Each row is a point. Each copy is the shape, with its points in the same order, turned, moved and blurred by noise. Some copies are also mirrored. Which?

Shape (8 x 3):
[[-22 -12  -7]
 [ 20 -34  41]
 [ 46 -66  44]
 [  5  -3 -17]
 [ -7 -19   9]
 [ 12   1 -11]
 [ 27 -16  21]
 [ 12 -17 -20]]
Copy 1 (8 x 3):
[[  3  -3 -24]
 [-18 -29  33]
 [ -2 -54  63]
 [ 17  14  -5]
 [ -3 -12  -5]
 [ 12  18   4]
 [ -5  -6  30]
 [ 26   2   2]]
Copy 1 is: only turned
Copy 2 (8 x 3):
[[-29  11  -5]
 [ -9  26  59]
 [-20  14  95]
 [-10 -13   2]
 [-19  15  17]
 [ -6 -11   8]
 [  2   5  40]
 [-20 -18  13]]
Copy 2 is: only turned
Copy 3 (8 x 3):
[[ -8  -8  -9]
 [ 43  -8  36]
 [ 78 -34  38]
 [ 16   5 -24]
 [ 11  -9   6]
 [ 21  11 -19]
 [ 42   4  11]
 [ 24  -8 -26]]
Copy 3 is: only turned

Shape (10 x 4):
[[-36 -25 -14 -35]
 [ 52  37  56  20]
 [ 24  -6 -12 -39]
 [ 42  16 -19  51]
 [ 41   8  42 -33]
 [-16  23  26 -25]
 [-35 -31  11   9]
 [-22  19  29  43]
 [ -2 -12 -26  44]
 [-21 -33 -25 -21]]
Copy 1 (10 x 4):
[[-35 -33  34  16]
 [ 68  23 -18 -45]
 [ -3  22  47   2]
 [  0  47 -42 -32]
 [ 53  11  32 -19]
 [  9 -23  23 -27]
 [ -8 -47 -10  16]
 [ 11 -38 -36 -33]
 [-27   3 -45 -12]
 [-32 -13  17  31]]
Copy 1 is: mirrored
Copy 2 (10 x 4):
[[-40  16  -2 -27]
 [ 78 -49 -29   9]
 [  1  -3 -49 -23]
 [ 34  -2 -51  58]
 [ 36 -45 -38 -37]
 [ 27  -2   4 -33]
 [-27 -12  14  10]
 [ 28  -6  24  37]
 [-11  10 -20  56]
 [-39   7 -21 -10]]
Copy 2 is: only turned
Copy 3 (10 x 4):
[[ 14  -5 -58   0]
 [ 13  33  76  -7]
 [ 48  28 -17  28]
 [  3 -10  41  64]
 [ 38  50  24  -5]
 [ 36  -6   4 -32]
 [-19  -9 -33  -9]
 [-22 -27  28  -8]
 [-22 -19   0  51]
 [ 14  -7 -55  26]]
Copy 3 is: mirrored
Copy 4 (10 x 4):
[[-24  12 -43   6]
 [ -3  21  95 -13]
 [ -2  51   1  13]
 [ 64   9  47 -27]
 [-25  46  51  16]
 [-42  13  16 -25]
 [ -8 -26 -15  18]
 [ -7 -40  38 -29]
 [ 52 -19   2  -4]
 [ -3   8 -38  11]]
Copy 4 is: mirrored

Shape (11 x 6):
[[ 29   5  20  19   1  94]
 [ 13  29  68 -18 -16  18]
 [-11 -95 -33  19 -12  35]
 [ -3  21 -26  22 -38 -29]
 [ -7 -61  11  -8  -2  42]
 [ 19  -8 -35 -44  10   0]
 [ -4  -2 -35 -15  13 -26]
 [  0  16 -24  -5  15  46]
 [-11   8  30  -5   3  -2]
 [ 40  27   1 -24  12 -46]
 [  1  26 -22  -6 -52 -16]]
Copy 1 (11 x 6):
[[ 80 -11 -36  12 -33  16]
 [ 22  61 -37 -19 -46  -6]
 [  6 -91  30  19 -38 -22]
 [ 17  33  35  10  13 -51]
 [ -2 -51  -8   9 -45  -6]
 [  1 -14 -31  -8  21 -53]
 [ -9   3  -4  -2  36 -40]
 [ 34  -6 -36  23   9 -11]
 [ -4  35 -10   1 -10  -7]
 [-11  41 -14 -55  26 -45]
 [ 26  34  12  15   6 -71]]
Copy 1 is: only turned
Copy 2 (11 x 6):
[[ -7  74 -36  14 -37  -7]
 [-67  19  -4  -7  15 -15]
 [ 93   0 -20 -43 -25  -5]
 [ 15 -37  -4  35  41 -14]
 [ 22  22  -8 -46 -33  -4]
 [  9 -35 -42  -7  -1  52]
 [ 15 -43 -10  11  14  49]
 [  7   4 -25  36 -27  30]
 [-24  -7  19  -6   8   7]
 [-24 -32 -23   3  60  46]
 [ -4 -53 -26  23  27 -23]]
Copy 2 is: only turned
Copy 3 (11 x 6):
[[-55 -79  -2  41  14 -20]
 [-48   3  35  20 -25   6]
 [  7 -51 -10 -34  91 -58]
 [ 11 -10 -41 -44 -10  16]
 [-13 -29  22  -1  62 -40]
 [ 29 -33  20  -7  43  40]
 [ 45 -12  -8 -16  23  19]
 [  2 -46 -18  31  27  15]
 [ -2   7   9   8  -3  -2]
 [ 34 -11  33 -20 -26  40]
 [ -9  -8 -32 -41   4  42]]
Copy 3 is: only turned
Copy 4 (11 x 6):
[[-31 -66 -48  48 -23  20]
 [ -7 -38  -8 -38 -42  33]
 [ 47  -8 -28  74  53 -10]
 [-14  51  17  14 -22  -4]
 [ 32 -39 -30  25  32   7]
 [ -5  12 -45 -15  15 -43]
 [ -4  21  -3  -6  11 -48]
 [-44 -24 -27  21  10 -22]
 [ -2 -20  12 -19  -8   2]
 [  2  21 -14 -40 -48 -46]
 [-25  50  -8  -3 -14  10]]
Copy 4 is: mirrored

Shape (9 x 6):
[[-59   5 -16  18  17  -9]
 [ 23  20  -4   2  13  -9]
 [ -1   6 -17  24 -29  -9]
 [ 28 -10   4  16 -18 -26]
 [ 32   8 -12  28  33  51]
 [-95  -5 -12 -18  -1  16]
 [ 31 -27 -14   0 -21 -38]
 [ 24 -12  28  19 -17 -24]
 [ 31  17   2   5 -12  -2]]
Copy 1 (9 x 6):
[[-27  11 -15 -45 -37 -24]
 [ 21  12 -17  10  -6  -1]
 [  8 -26 -48 -12 -11  -1]
 [ 18 -30 -33  31 -16  -7]
 [ -9  27 -30  11  51 -15]
 [-52 -12  19 -76 -32  -1]
 [ 32 -46 -16  26 -19 -23]
 [ -2 -29 -28  39 -26   3]
 [ 22 -10 -24  14   4  13]]
Copy 1 is: only turned
Copy 2 (9 x 6):
[[-26  55   1  -7  -5 -14]
 [ 15 -18  -4 -19 -11  10]
 [-21  -8  36 -18  -8  -6]
 [ 15 -27  31 -24  10 -13]
 [-31 -36 -37   0  12  29]
 [-28  81  19  43 -10   2]
 [ 22 -31  35 -10   2 -36]
 [ 21 -18  35 -28  28   1]
 [ 10 -30  17 -19  -9  17]]
Copy 2 is: mirrored
Copy 3 (9 x 6):
[[ 14 -15  46 -15  36  17]
 [-23  12 -20  -4  16  11]
 [-33   5  27  -5   9 -19]
 [-19   7 -11  -9   0 -36]
 [-49 -42 -19  11  -2  41]
 [ 43  -3  83   1   8  41]
 [-11  11 -11  15   5 -49]
 [-12   7 -14 -27 -16 -33]
 [-34  16 -14  -2  -4  -2]]
Copy 3 is: mirrored

Shape (13 x 8):
[[-26  11  49  14  15 -15   9  23]
 [ 47  35  38 -20  39 -21 -10  24]
 [-35  28  34   1  41 -14   0  12]
 [-32  17 -12 -14  20 -14  35  11]
 [-10 -14 -17 -12  31 -36  32 -41]
 [ 22 -24  25   6  12   0 -41 -14]
 [ 42 -16  24  46  43  17  -4  -3]
 [ 42 -58  -6  11 -55  52  -8 -33]
 [ -7  30 -13   2  -5 -43  24 -17]
 [  2 -37 -37  34 -31  39 -12 -57]
 [-21  36  16   4  -5  22 -50  67]
 [ 27 -15 -40 -53   7  -8  30 -35]
 [ 14 -48 -31   9  -2 -23  11 -12]]
Copy 1 (13 x 8):
[[-41 -13  -1 -14  -1 -41  -4  14]
 [ 22   0  23  -3  23 -11  33  35]
 [-56 -18  14  -7   7 -15  18   6]
 [-41  -7 -30 -10  15  16  -3 -15]
 [-13 -66 -38   9  20  25  -7 -17]
 [ 18 -43  34  24 -21 -21 -17  -3]
 [ 32 -47  21 -29 -26 -33  16 -23]
 [ 58 -33  16   5 -21 -21 -93 -55]
 [-16 -20 -40  25  38 -11   2 -25]
 [ 20 -52   4  21 -20 -12 -62 -92]
 [-32  56  44  16 -28 -27  -1  -9]
 [ 29 -36 -26  12  31  57 -35 -22]
 [ 23 -42 -42  19 -26   6 -30 -27]]
Copy 1 is: only turned
Copy 2 (13 x 8):
[[ 41  -5 -16 -25 -27 -36 -28  14]
 [ 21  28 -19 -49  24 -65   7 -15]
 [ 44 -20   7 -21 -14 -50 -26  -4]
 [ -6 -39   3 -19   8 -25 -34  17]
 [-33 -42  18  -5 -16 -17  16  -7]
 [ 36   0 -30  13   2 -16  41 -23]
 [ 46   1  -4 -36   5  -6  62  18]
 [  8  19 -39  52  28  59  48  21]
 [-22 -20   0 -35  -5   3 -26 -24]
 [ 17 -27   0  38  19  71  35   1]
 [ 86 -12 -51 -10  44 -24 -47  -8]
 [-61 -17   7  16  39 -14  20  -7]
 [-20 -45 -31   3   2  12  34   5]]
Copy 2 is: mirrored
Copy 3 (13 x 8):
[[ 40 -16  19  -2  -8 -21   3 -19]
 [  5 -42  -8 -38  -6   8 -24  32]
 [ 31 -33  -4 -18  19 -21  -2 -25]
 [ -8 -20  17   1  38 -16  33  -9]
 [-27  -3  30 -23  65   6   3 -33]
 [ -6  11  -9  -5 -23  46 -18 -25]
 [ -9 -29   6  16  -3  40 -64 -15]
 [-50  85  13  56 -18  38 -28  -6]
 [-36  -9  30 -20   9 -30   5 -16]
 [-73  53  -3  49   5  24 -19 -57]
 [ 27 -36 -32  26 -65 -26  30  -8]
 [-65  23   5 -24  49  30   8  12]
 [-45   4  32  12  12  42  13 -23]]
Copy 3 is: mirrored
Copy 4 (13 x 8):
[[-11   0  28  -3  36  22 -28 -22]
 [-26   8  44 -40  -5   1 -17  41]
 [-39  17  29   3  28  12 -25 -18]
 [-22  -2  26  38  -2  -1  13 -20]
 [ -3  11  -1  38  31 -46  30   6]
 [ 16  26 -30 -28  11 -11 -32  12]
 [ 16  45 -16 -18  32  36  -4  45]
 [ 95   7 -60  24 -20   2 -33  22]
 [-24 -31   2  33  17 -22   4  15]
 [ 46  18 -85  57   1  -4 -19  16]
 [-33   0  -2 -15 -39  54 -57 -25]
 [ 26   5   4  36 -26 -60  28  24]
 [ 31  -6 -41   8   8 -16  32   0]]
Copy 4 is: only turned

Shape (14 x 9):
[[ 75  52 -13   3 -27  -2 -13  14 -33]
 [ -5 -16  16 -29 -17 -29 -20  16  70]
 [ 25  23 -37   9  43 -13 -20 -12 -27]
 [-26 -19 -37   9 -45 -53 -19  17  36]
 [ -9 -25 -24 -65 -18   8 -25  -6  26]
 [ -7 -33 -14  15  29   4 -16  23 -19]
 [ 76 -33  -7  16 -29  10  31 -57 -23]
 [-15  53 -24  13  11  13 -20 -32 -21]
 [-21   2  -1  19   4   9 -10  26   0]
 [-13 -34 -27  -6 -26   4 -23  20   9]
 [-21   1  26 -71 -43   6  -3  23   4]
 [ 38 -35 -35  13  -4   2 -19  17  34]
 [  8 -34  43   5 -10 -42 -23 -37 -27]
 [-13 -25  30 -44  -6 -23  22   2  -3]]
Copy 1 (14 x 9):
[[ 22 -38  83   2 -12  35  15  22 -19]
 [-15 -14 -47 -45 -34   8   2  60  -5]
 [-23 -31  21  26  13  61   0 -21 -19]
 [  3   2 -41 -29 -25  14 -15  31 -77]
 [  4   3 -44   6  16   6  43  52  -6]
 [-41 -16  -7  29   1 -12 -13 -10 -24]
 [-48  49  82 -15   4  27  49  20 -24]
 [ 22   8  17  15  29  54 -28 -16  -3]
 [ -5 -14  -5  -1   0  -9 -33  -3 -15]
 [ -9   0 -21   9   2 -17   3  33 -46]
 [ 43   0 -26 -10 -26 -25  40  29  17]
 [-49 -23   8 -13  13   7   2  51 -45]
 [-34  43   9  19 -65  28   6   8  -4]
 [ -9  13 -25 -18 -38  -7  41  -6  13]]
Copy 1 is: mirrored
Copy 2 (14 x 9):
[[ 38 -27 -42  37  37  10 -19  57 -48]
 [-38  56  10 -22 -21   2 -47   8 -24]
 [ 13 -14 -79   4  21  -9  -8  17  22]
 [-36  46  13 -28  48 -45 -43  14  -9]
 [ -8  12 -14 -10  -6   1 -95 -22  -2]
 [-32  -8 -31   8  36  19 -13 -14  38]
 [-26 -89 -12  31 -14 -38 -28  34 -15]
 [ 51  -9 -38 -10  23 -20   2 -13   6]
 [ -3  20  -3   2  33  17  -2 -13  15]
 [-29  12   3   3  40  -8 -53 -23   3]
 [ 11  11  32 -31  10  47 -76  -1 -16]
 [-45  13 -27  46  14 -20 -40   6  -5]
 [-49 -41 -22 -57   1   8  -7   7 -21]
 [-20 -13  19 -47 -10  30 -48  20  15]]
Copy 2 is: mirrored
Copy 3 (14 x 9):
[[-13  -3 -38  12 -57  42   7  36  65]
 [ 46  32 -11   5  70  34 -13  36   9]
 [-23 -33 -33  -3  -1  27  44 -17  33]
 [ 32  37 -37  -3  24  46   5  16 -47]
 [ 70  11  -3 -37  32  56  18   5  25]
 [ 10 -27 -13 -20   7  -6  -2 -24   1]
 [-19   0  20 -58 -44   0  38  71  25]
 [ -8  31  -3  13 -19  29  49 -40  39]
 [ 22  14  -8  14   0   3  -7 -24   8]
 [ 46  17 -21 -29   7  22  -2  -1 -15]
 [ 73  15  36   2  10  66 -31   5  31]
 [ 30  -2 -48 -30  20  -5  13  39   3]
 [-43  13  32 -44  14  39 -17  19   1]
 [ 29 -14  56  -2  24  39  -9  22   7]]
Copy 3 is: mirrored
Copy 4 (14 x 9):
[[ 12  27  -6  29 -23  73  57 -11  -7]
 [-35  -1  26 -47  31 -25  14  22  -7]
 [ 27  17   1  19 -13  35 -24 -48  10]
 [  8  -2  12 -17  52 -42  33 -20 -42]
 [ -3  36 -19 -23  37  -6 -24  41 -20]
 [ 29   9 -33 -12  -6 -22  -5 -29  28]
 [ 78  61  42   5 -53  12  30  24   0]
 [  1  27   5  68  -6   7 -16 -28   1]
 [ -9   7 -24   7  -9 -30  16 -24  12]
 [ 18  31 -26 -14  30 -27  17  -2  -9]
 [-28  -3 -36  -2   2 -13   9  67 -22]
 [ 23  49   6 -47  14  -1  26 -23   6]
 [ 58 -33  26  14  -3 -16  10  34  32]
 [ 10 -24  -8 -22 -22 -23 -11  43 -16]]
Copy 4 is: only turned
